Every row gives one point. Each table stands for the endless flat space through its points: a line for two points, a plane for three, and so on. The two share one point or none. Which?

First (2 x 3):
[[-21  20  11]
 [-39   2  13]]
Second (2 x 3):
[[-30  32  27]
 [-30  25  22]]
They share: [-30  11  12]

First, 6 rows:
[[ 12 -28  29  11  33 -36 -50  -6]
 [-14   6 -11 -33  14  13 -15  -9]
 [ 19 -12  -4 -19  17 -59 -61   4]
 [-17   9 -10 -49   5  11 -10   0]
 [ 14  13 -35 -31  25 -45 -55  -9]
 [-12 -37  71   6  19  61  19   4]]
Second:
[[-11 -10   4 -22  37  -8 -28 -18]
 [ 13  17  -2   2  16  19 -19  -3]]
They share: [ -3  -1   2 -14  30   1 -25 -13]

First:
[[-20 -10  -8  22   6  28  47  41  38 -15 -16]
 [  2  -4 -22  26 -30 -16   9  13  16 -13 -10]
 [-27 -25   5  46 -32  -4  34  31  21 -24 -23]
 [-23 -44  16  67 -16  12  36  46  37 -23 -37]
 [-47 -47  40  73 -40  21  48  49  37 -44 -31]]
Second, 6 rows:
[[ -9  12 -30  18 -59  54  15  34   4 -19  -5]
 [-39 -62  12  61 -41 -14  21   2  53 -34 -26]
 [-15 -28  22  47   3 -17  22  26  57 -16 -13]
 [ 13  29 -24  24 -16  52  13  54  10  -8 -25]
 [-52 -47  10  41 -66   0  40  -7  36 -42  10]
 [-17 -30   9   4 -40 -21 -49  40  47   3  23]]
They share: no point

First, 7 rows:
[[-14 -36 -27   4  11  28 -43 -13 -27  62 -16  39  42   7   6  11  -5 -25]
 [-40 -26 -17  -7 -12  18  -9   1 -42  31 -34  35  34  29  18  12  -7 -14]
 [ -5 -45  38 -12 -15   2 -35  -1   2  27 -48   4  14   5  11  12 -18  -2]
 [ 26 -34  62  64 -58  37  20  46 -35  -9  -8  24  10  56  87  36  -9  60]
 [ 30 -29  33  -3 -26  29 -18  -6 -29  36 -19  27  44 -17  17  24 -16  34]
 [  5 -63  57  -9 -40 -46 -17  37 -19  34 -80   4 -10  42   1   9 -80  12]
 [-35 -11  45 -14 -37  32  18  -3 -14 -29 -44  -7  23   6  43  20  26  25]]
Second:
[[  9 -33  19  -7 -31  37  -2   0 -32  16 -33   5  18   0  21  27  -3  21]
 [ 11 -31  10 -12 -30  43  -1  -4 -41  19 -32   0  13  -9  16  27  -9  28]
 [-12 -18  49  26 -13  10 -26   3  -5  22 -12  44  57  15  48   9  -3  21]]
They share: [  2 -28  29   4 -25  28 -10   1 -23  18 -26  18  31   5  30  21  -3  21]

First, 3 rows:
[[-21  11   0   7 -16  -4  -3 -14 -52 -13  53  15 -32  16  -4   5 -21 -35
    4  29  34 -49  18 -47]
 [ 14   1  10  42 -36  16  -8  -9 -12  22  38  60   3   1  26  45  -1 -65
  -16 -11  34 -24   3 -47]
 [ -9  -7 -48 -47  20   2 -15  -2 -34 -49   5 -39   4  58   8 -19 -57   7
  -20  71  -8 -19 -18  -5]]
Second:
[[ 18 -23 -13 -15 -18  -8 -42 -15  -2  10  13  15  10  63  10   9 -12 -50
  -11  56  -8   2  -5 -47]
 [ 12 -37 -34   6  28  15 -48  -8 -23 -64   3  -8 -24  46  82 -18 -47 -34
  -75  19  26   5   0  -4]
 [-43  48 -16   6 -11  14  57 -15 -64  -9  26  11  31 -32   2  37 -29  13
   -8 -12  12 -52 -23 -11]
 [ -1   2 -11 -15 -21  -9  -9 -22 -19  21  20  18  25  37  -6  24 -10 -27
    0  41  -6 -15 -16 -42]]
They share: no point

First, 6 rows:
[[ 12  -1  35  -5  16 -35 -30 -33  44  29  38 -17  31  10 -60  16  23  66
    9  36  62  80 -18 -62]
 [ 16 -42  44 -16  31  -4  30 -39  22  10  17 -69  -6   6 -12  19 -27  36
  -67 -35 -17  36 -24 -24]
 [ 26 -26   5 -23  -1  -7  45 -34  23  13  25 -48   3  17  11  27 -21  22
  -17 -18   8  24  -7  -7]
 [ 16   7 -37  17 -40 -19  27   2   2   2  21   7  15  34  11  41   8  19
   24  26  46  29 -44   2]
 [ 23 -48  24 -22  18  23  40 -29  10  -6  34 -69   3  25  -1  37 -26  38
  -48 -34  -9  39 -22  -7]
 [  7   1   2  25 -11 -31   3  -6  11  10  11  -3  10  18 -17  27   9  33
  -10  21  35  44 -54 -23]]
Second (5 x 24):
[[ 19 -45 -11  10 -36 -48  -5 -34  -8  40  40   8  -7   7 -25   6  12  50
    5 -15   5  34 -44 -61]
 [ 49   8  -4 -16  -7   5  12 -27  42  17  -4 -51  50  37  25  50 -30  24
    4  16  34  47 -29 -34]
 [ 10 -39  13  -3 -31 -59  27 -43 -14   6  36   9   7 -12 -30  17  15  10
  -10   3  26  32 -59 -51]
 [ 40 -32  -6   3   4   4 -22 -26  32  69  12 -44 -10  46   0  13 -15  88
    3 -16  -3  39 -14 -34]
 [ 21 -27  51 -34   0 -37  56 -58  -6 -33  19 -18  34 -10 -18  51   7 -33
  -24  47  65  36 -71 -27]]
They share: no point

First:
[[-57   3  29 -15 -13 -33 -49  -4  14  -5 -14 -21  -4   4   6  13   8 -24
  -30  17 -34  -6  -8 -15]
 [ -4 -20  26  25 -35 -60 -65 -10  -7   0  10 -39  29  32   0  14  16 -15
   19  -8 -42 -34  32   6]
 [-18 -11  11 -23 -21  22  10  22  43  25 -25  26   8 -45  32 -12 -37  -1
  -15  22  11 -19 -16 -44]]
Second (5 x 24):
[[-46 -40 -10  18 -35 -28 -14   9  31  17 -13 -11  17 -18  24  13 -17 -29
   -2  11 -13 -19  19 -31]
 [ 10  -5  47 -14 -15 -38 -52   7 -12 -12 -22 -29  25  -1  -5 -10   0  -5
   11  -1  -8 -29  -2  -3]
 [-10 -57 -13  41  18 -37  -6  -3  53  13 -29 -50  24  12  -3 -47 -32 -12
   12  36  17 -36 -16 -69]
 [-32  -8 -16  25 -24  -8  14  -5  75  45  11  25  13  11   1 -13 -33  -8
  -22  29 -50 -41  10 -57]
 [-25   2  28 -15 -45 -35 -32  14   0   2 -13   6  23 -19  -2  17  -7 -22
   -6  -7 -37 -27  22  -1]]
They share: [-15 -14  20   1 -27 -23 -32   4  16  10  -7 -10  17  -3  14   3  -7 -10
   0   7 -19 -25   8 -17]

First (5 x 24):
[[ 14  38  -9  26  27  -6 -32  16  -2 -12  43  29 -54  16 -53  -2  14  11
   -5 -24 -20 -26 -15 -18]
 [-15  17  29  29 -10 -21 -51  -4  17 -45  60  55 -39  -1 -41  15  68  -3
    4 -36   3 -17 -11 -29]
 [-34 -21 -18   6 -25   1 -21   3  26 -52  45  43  -9  34  -7  -7   8  -6
  -25  -9 -13  23  28 -11]
 [  6  71   6  50  27 -15 -21  51  -6 -28  41  47 -57   2 -63 -11  24  46
  -17 -33 -29 -41 -36 -39]
 [ 14  26 -34  13  30   3 -21  17  -5  -2  31  15 -44  34 -38 -14 -22   5
  -13  -9 -28 -10   4  -7]]
Second, 5 rows:
[[-17  49  -4 -10   3 -28 -44   5  -3 -13  11  39  -3  12 -53 -44   4  20
   10 -21 -14   4 -15 -32]
 [-17  -5 -22  49  -7  31 -49  66 -25  -4  10  38 -33  -2  19  19  22 -18
  -33   3  -6 -26  29   3]
 [-11  40   3  51  39 -38   2   9  29 -56  57  40 -50  39  10  -1   2 -29
  -12 -30 -20   5  36 -28]
 [  8  41   1  46  25 -45   2   2   5 -31  67  11 -56  57  -9 -10 -19   4
    0 -16 -30  -2  41 -40]
 [-50  22 -11 -19 -10  21 -82  46  -4 -13 -40  80  26 -43 -31 -29  45 -12
  -19 -18  10   1 -40   3]]
They share: [-11  31  -3  21   8 -19 -31  20  -4 -19  27  32 -26  21 -18 -17   2   3
  -8 -12 -16  -2  11 -24]

First (6 x 24):
[[-83 -30   4 -19  24 -52 -26 -24  -2   6 -35  -9   4 -50 -76 -11  53  33
   45   8 -17  31  -6  38]
 [-48 -43  -5 -44  56 -48  -8  12 -38 -23 -18 -35 -11 -25 -68  -2  14   0
   48  12   3  32 -15   3]
 [  7  -4   3  14 -14 -29 -11  -1 -28  44 -36   3 -22 -37  15 -48  -4   4
  -24  12  -2  40  55  -8]
 [-27 -39  -9 -21  64 -41  30  41 -56   1 -21 -35 -18   8 -39  -8  13  10
   53   7   8   8 -35  -8]
 [-62  -9 -25  21  11 -30   6  -4   7  50  -7 -27   2 -24 -31   6  65  45
   39  26 -40 -15 -43  54]
 [-46 -54  -3 -48  65 -50  -9   6 -61  -3 -54 -21 -28 -17 -61  -4  -4  -3
   58   1  34  47 -11  12]]
Second:
[[-22 -41 -40 -27  -4 -22 -26   8 -28  45 -11 -45  10 -43 -12 -18  47   0
   21  50   0   1  28  24]
 [-30 -25 -26 -13   8 -24 -10   4 -30  35 -21 -35  -4 -31 -12  -6  29   8
   27  34  -6  17  10  24]
 [ -8 -45 -33 -26  20 -41 -39   0 -14  40  -1 -28 -21 -43 -39 -24  14 -14
   -3  30   9   0   4  24]]
They share: [-28 -21 -19  -8  20 -31  -9   0 -26  30 -21 -26 -19 -27 -21  -4  12   6
  21  22  -5  22  -4  24]

First (2 x 24):
[[ 33  29  15 -17  10   4  19   7   7 -34 -19   8 -44 -24  10 -36   9   3
   17  16 -31  14 -23 -32]
 [ 40  31  20 -21  10   5  13   3   7 -40 -26   8 -51 -23   3 -38  15   3
   13  11 -32  18 -21 -35]]
Second (6 x 24):
[[ 28  41  15  24  22  22  68 -19  10  -9 -26 -45 -41 -38  -2 -35 -22  16
    4  65 -20  -6 -33 -20]
 [ 36  19  -1  19 -13  15  44  -9  -2  -9  -5 -13 -36 -34  25 -50  -5 -31
    8  53  -8  20 -21 -29]
 [ 24  33 -36  12 -50  -2  -8  23 -35 -48  25  43 -27 -81  69 -69  48 -61
   -7  41 -27  -2  10 -62]
 [ 34  19 -17  15 -21  25  40  -1 -18   1  -1   3 -40 -32  41 -66   1 -45
   22  41   2  24 -29 -43]
 [ 47  17  31  42   4   5  66 -39  32 -18 -20 -61 -31 -37 -12 -25 -27  -7
  -29  93 -17  14  -7   3]
 [ 23  11  13 -21  20  27  66   3   7  29 -15 -13 -48  27   6 -29 -36  -2
   75   0   0  43 -68 -27]]
They share: no point

First, 6 rows:
[[-34 -28   6   1 -33  36  13  -5   7  30  12  51 -32   2 -53  43  13   0
   21   0 -21  14  21  17]
 [-40 -33  27 -15 -51  60  14 -10  -3 -13  28  78 -32  -9 -71  25  21   8
   31   1  15   1  18 -11]
 [-43 -55  12   7 -51  33  23  -3   9  12  14  41 -35  19 -50  34  18  14
   11   0 -14  -6  17  17]
 [ -7 -14  17 -10 -48  25   1 -81  51  -6  56  11 -16 -21   9  12  28  19
    2 -38 -12   5   5 -24]
 [ 10 -68  29  18 -77  14  -3 -35  46  -1  15  31 -33  33  -5  33  42  29
   25   1  -5 -39  34 -31]
 [ 12 -48   4 -25 -43  -2  25 -49  23 -14  52  15 -28   8  -5 -19  27  50
   27 -16  13 -12   9 -37]]
Second:
[[-29 -34 -13   3 -34  15   9 -37  15  39  42  39 -48  -6 -39  36  32  14
    6 -19 -13  -1   9  -1]
 [ 23 -18  15 -13 -28  11   9 -25  33  15   8  19  -8  10  -1  16   6  16
   42   1 -25  19  31  -9]
 [ 30 -17  23   1 -47  -8  14 -18  41  16  -1  39  -8  16   7  36  15  28
   43 -14 -17  34  23 -17]]
They share: [ -3 -26   1  -5 -31  13   9 -31  24  27  25  29 -28   2 -20  26  19  15
  24  -9 -19   9  20  -5]

First (3 x 24):
[[-22   8  33 -42  11   4  29  20 -32 -15  12  27  17  35 -23  -2  18  27
  -12   8   6  41 -14  38]
 [-30  -8  17 -38  11  14  27  18 -22  -5  18  21  15  27 -13  16  26  21
  -16  -2   2  29 -30  24]
 [-41 -41 -20 -26  11  27  20   9   0   9  24   4  19  11  12  51  33  16
  -21 -19 -13   0 -59 -13]]
Second:
[[-41 -13  -5 -12  31  -1  -1 -10 -29 -17  34  12  50  32  -1  20  18  57
  -21 -10  -7   4 -25  -2]
 [-23 -25  35 -16  33 -29   7  30  -5  -9   6  16  -2  16 -23  32 -32  25
   -1 -22  -9  22 -15   2]
 [-16 -34 -18 -42  -2  29  37   4  -5 -19  14  14  42  11  12  36  40  36
    1  26 -14   9 -40 -15]
 [-23 -10 -20 -36  -5  23  29  -4 -17 -11   4   0  44  29  17  14  33  30
  -21   8 -19  10 -43   1]]
They share: [-24 -18  -1 -28  11   5  20   7 -13 -12   9   8  30  23   2  23  12  32
 -12  -1 -14  13 -32  -1]

First (7 x 24):
[[-46 -32 -51   5 -35 -19 -24  -2 -60  -2 -40  13 -25  16 -60  11 -78 -22
   -4  -7 -11 -19 -43  19]
 [-23   7  -3 -29 -24   4 -32  39 -13  37 -23  -2 -34   7 -42 -27 -63 -14
    5  -1  -3   7 -23   9]
 [-13  -3   5 -45  16   9 -10  44  63  34   9 -20 -26  13   7  -3  28 -10
   25 -48  81  47  53  20]
 [  2 -26 -35 -25 -11  15 -26  52  30  38  -2   9 -47  36   0  27   0 -24
   52 -43  57   1  55  31]
 [-39  -1  10 -54 -19  -3  -8  21  19  29  -6 -26 -38  11  -6 -21 -31   2
   19 -22  41  20  -3  11]
 [-36 -47 -25 -21 -36 -37  52  -3  34 -36  11 -16  -8  31  15  42 -36  32
   22 -46  49  30   6  -4]
 [ -7   9  -7 -19  30  32 -68  59   3  57 -17   4 -28   7 -66 -27   7 -60
  -13 -25  39  37  27  31]]
Second (7 x 24):
[[ 17  23 -23  43 -25 -43 -33  60  30  87  12  -8 -50   0   0   4 -42 -12
    6 -13  61  45 -21  -7]
 [-36 -41   0 -72 -26  36 -11  28 -11  -7 -22  -1 -28  17 -38  22   5 -21
   -7 -30  -8   3  13  -1]
 [-57 -23 -34   0  -1   8   4  57  70 -10   5  11  35  39 -31 -14 -66  -6
  -14 -13  40 -11   9 -28]
 [-68 -69 -72 -26  24  32 -25  16   9 -37   8  13  34  51 -42 -36 -55 -15
    5 -34   6   3 -27 -27]
 [ -7  -5  16 -19 -25 -54  14  56   6  22  20 -34 -47  29 -34   6 -38 -21
   25  16  58  28   9  13]
 [-45 -10  -2 -49 -15  10  23  46  50 -34  -3  10  19  50 -40  13 -58   7
   20 -20  26 -10  43  18]
 [ 29  44  53 -28 -58 -50  26  61  27  50 -11 -21 -75   5 -12  55 -19   1
   35  -6  61  30  61  58]]
They share: [-17 -17 -19 -20 -15  -3  -9  33  14  15  -7  -1 -24  20 -21   8 -30  -9
  15 -28  31  20  11  12]
